Each row is a point. The last column is the point's height on a tilted bowl or saddle (a function of degree 2), plus a little noise. Along how many of its main directions does it bend up, bend down or stay straight?

Points (11 x 3):
[[  68    8  -59]
 [  21   16   -7]
 [  -2  -23    7]
 [   0    1    8]
 [   6    2    6]
 [ -26  -31    6]
 [ -56  -18   -4]
 [  20   23   -9]
 [ -24   31   -3]
 [  53   -4  -35]
 [  19 -121 -117]]
Directions: 0 up, 2 down, 0 straight

Points (16 x 4):
[[-115   78  -23   -9]
 [  26  -44  -25   43]
 [  14    0   39   11]
 [ -30  -48  -47   78]
 [ -12   46  -24    2]
 [  67  -33   13   18]
 [  38   27  -44   38]
 [ -21   18   -1    0]
 [  52  -17  -11   20]
 [ -39  -17  -62   51]
 [  44  -93   21   70]
 [  25   -7  -62   58]
 [  35  -77    9   57]
 [  15  -13   27   10]
 [  -8  -32   39   36]
 [  12  -49   -4   38]]
Directions: 2 up, 0 down, 1 straight

Points (16 x 4):
[[  7 -52 -83  13]
 [-46  18  21  22]
 [-20  41 -29  21]
 [-23 -68  38  63]
 [ -1 -16 -23   6]
 [ 47 -28  51  53]
 [ 35  39  30  17]
 [ 47  12 -44  41]
 [ 39 -30  36  43]
 [-30  -2 111  99]
 [-71 -34 -44  10]
 [ 11  38 -33  26]
 [ -6   9 -54  17]
 [ 64 -19  35  49]
 [ 26  -1  69  44]
 [ 15  48  25  14]]
Directions: 2 up, 0 down, 1 straight

Points:
[[-15  60  32 -31  -1]
 [  0 -44  16   5 -34]
 [ 66 -72 -67 -70  30]
 [-12  15 -51  13 -16]
 [  0  24   7   2 -21]
 [-54  18 -20  23   7]
 [ 66 -46 -11 -36   8]
 [  7   5  11 -17 -25]
 [ 51  25 -45 -32 -47]
 [-67 -16  52 -24 -68]
 [-39 -21  46  -4 -57]
 [ 36 -31  -1  22 -31]
 [-90 -31 -73 -29  99]
 [ 60 -11  20 -54  -7]
 [ 68  12 -16 -39 -29]
 [  6  21  -2   2 -23]
 [ 35  10 -53 -46 -37]
 [-63  39  -6  13  25]
 [ 58 -44  -4  95 -83]
 [ -8 -19  20  29 -44]
 [ 13 105 -16 -89 -18]
 [-61 -70 -44 -75  44]
 [ 60 -18  29 -54  -1]
 [ 21 -15   0  -5 -26]
 [-16 -23  61  -7 -55]]
Directions: 2 up, 2 down, 0 straight

Points, 26 rows:
[[ -25   -1   14  -26  -10]
 [  18  -14  -28    3  -16]
 [  77   -3  -47   19  -36]
 [  60    2  -11   42  -29]
 [  29  -62    0   41  -34]
 [ -17   21  -22  -88  -30]
 [  45   94  -17   34  -61]
 [ -12   30   48   -4  -16]
 [ -20   70   35   39  -48]
 [  -8   57   16   71  -63]
 [  -3   27  -65   50  -50]
 [  16  -56   74   31  -49]
 [  -8  -42  -22    6  -16]
 [ -40 -108   85   37 -103]
 [  37   29   22  -41   -8]
 [ -10    8   32  -30   -9]
 [  -2   10   10  -36   -9]
 [  22 -101   27  -22  -45]
 [ -13   40 -109  -13  -69]
 [ -62   30   12   34  -36]
 [ -40   10  -27   -7  -15]
 [  62  -48    2   25  -26]
 [ -40   18  -66   55  -47]
 [  14   46  -40   18  -37]
 [  24   44  -25    5  -27]
 [ -44  -49  -19  -20  -14]]
Directions: 0 up, 3 down, 1 straight

Points:
[[ -9  18 -68 -49 -59 -74  42]
 [  3 -80 -26  -1  15  -4  22]
 [ -1  31 -11  24  46   2  15]
 [-66 -50  -2 -28 -11 -63  28]
 [ 37  28  18 -41 -14  25  15]
 [ -6  76 -29 -82  58  38  46]
 [-16 -19   4  22  91  22  34]
 [-82 -26  -8  26  -5  61  40]
 [-47   0  24   0  15  34  17]
 [114   8 -37  43 -56 -38  67]
 [-58 -37  45  27 -42  18  36]
 [-69  -5 -93  59 -88  13  88]
 [ 18  48   5  34  52   4  27]
 [  5 -49 -48  28  99   5  49]
 [-40  32  15 -52   3 -56  24]
 [ 19 -78 -20 -50  23   1  26]
 [-73  -3 -20  13   1 -23  17]
 [-23  23  10 -55 -24  15  15]
 [ 87   8  20   1 -13  -4  26]
 [ 39  23  52 -33 -22  26  27]
 [ 35 -60 -24 -16 -28  33  27]
 [ -1 -43 -10  37  -2  97  58]
 [-14  40  36 -22 -20  52  32]
 [-31  23  63  63   2 -28  45]
 [ 28  39 -27  11 -47  26  26]
 [ 15 -29  42  -4  35  38  26]
 [ 14  22 -35  42  40 -29  21]
 [ 10  28 -40   3 -46  97  59]
 [-19  23 -27   7  78   6  23]
 [  4  59 -57   6   3   9  23]
 [ -5  47   3  -1   0  32  17]
 [ 73  -8  91   8 -23  68  85]
 [ 15 -87 -39  -8 -56  54  56]
 [-13  27  -4  14  35 -17   9]
 [-60  -9  -2 117  -7  41  76]
 [-17 -46  16  89  30   2  47]
 [-18  58   4 -39 -21 -36  21]
 [-71 -68  61  25 -86  14  73]
 [ 11 -22 -43 -43   3  -1   5]]
Directions: 6 up, 0 down, 0 straight

Points (47 x 7):
[[  35   46   19   72  -26   62  -37]
 [  22  -29   22  -17   16   63   57]
 [  11  -10  -19  -82  -13   29   25]
 [  -9    3  -26   14   21   31   18]
 [ -11   60    7  -11    6    9   13]
 [  79   -1  -37  -48   47   19   39]
 [  -2    4  -26   47  -30   31  -24]
 [  64  -35   56  -44   31   27   22]
 [  14   52   75  -23   -1   22   13]
 [  65   16  -43   67   45   29   41]
 [ -40   39  -41   21   19    4   -8]
 [ -56   -4  -69  -16   -2  -17  -29]
 [  56  -26  -20  -16  -84  -62   19]
 [  80  -54  -67    7   21   44   49]
 [ -58   -4  -88   29  -28    2  -68]
 [  52   48   22   71  -66  -38   12]
 [  59   31   73  -10   31  -17  -18]
 [  -3   18  -18   32  -83   26  -25]
 [  43  -15  -41   33  -37   -8   12]
 [  28  -53   17   31  -11   71   31]
 [  16   40  -46  -40  -26  -46   -3]
 [  -2   -9  -20  -10  -62   20   -3]
 [  -6   28   67   42  -79  -38  -13]
 [  -9    0  -27   18   61  -32   55]
 [ -24  -54   -5   31  -36   24   13]
 [   9   16  -65    3    2   20    6]
 [ -40   -8  -17  -33  -60   73   10]
 [   3  -20   24  -10   35   69   69]
 [ -52   72  -22   50    3   -6  -35]
 [ -19   17   67  113   -2   -9  -64]
 [ -83   30   14  -14  -10    1  -21]
 [  17  -22    6   31   25   28   26]
 [  97  -17  -16   42  -91  -90   71]
 [ -19  -44   28  -11   53    7   73]
 [  33   14   74   23    3    2  -18]
 [  43   57  110   24   86  -30  -16]
 [ -29  -15   30  -22  -45  -22    3]
 [ -13  -18  -95   21   -8   51  -24]
 [ -22 -108   -9   73  -69   22   46]
 [  14   41   -4   60  -33   15  -21]
 [-119   23  -13   66  -58  -12 -121]
 [ -13  -16   -3  -32   -7  -30    6]
 [  17  -38   -9   11   22  -36   33]
 [  19  -32   -7   -9  -11   47   32]
 [ -73  -17    0    9  -70   20  -30]
 [ -24  -22  -26   19  -70   63  -19]
 [ -44   -1   47  -54    2   -5   26]]
Directions: 3 up, 2 down, 1 straight
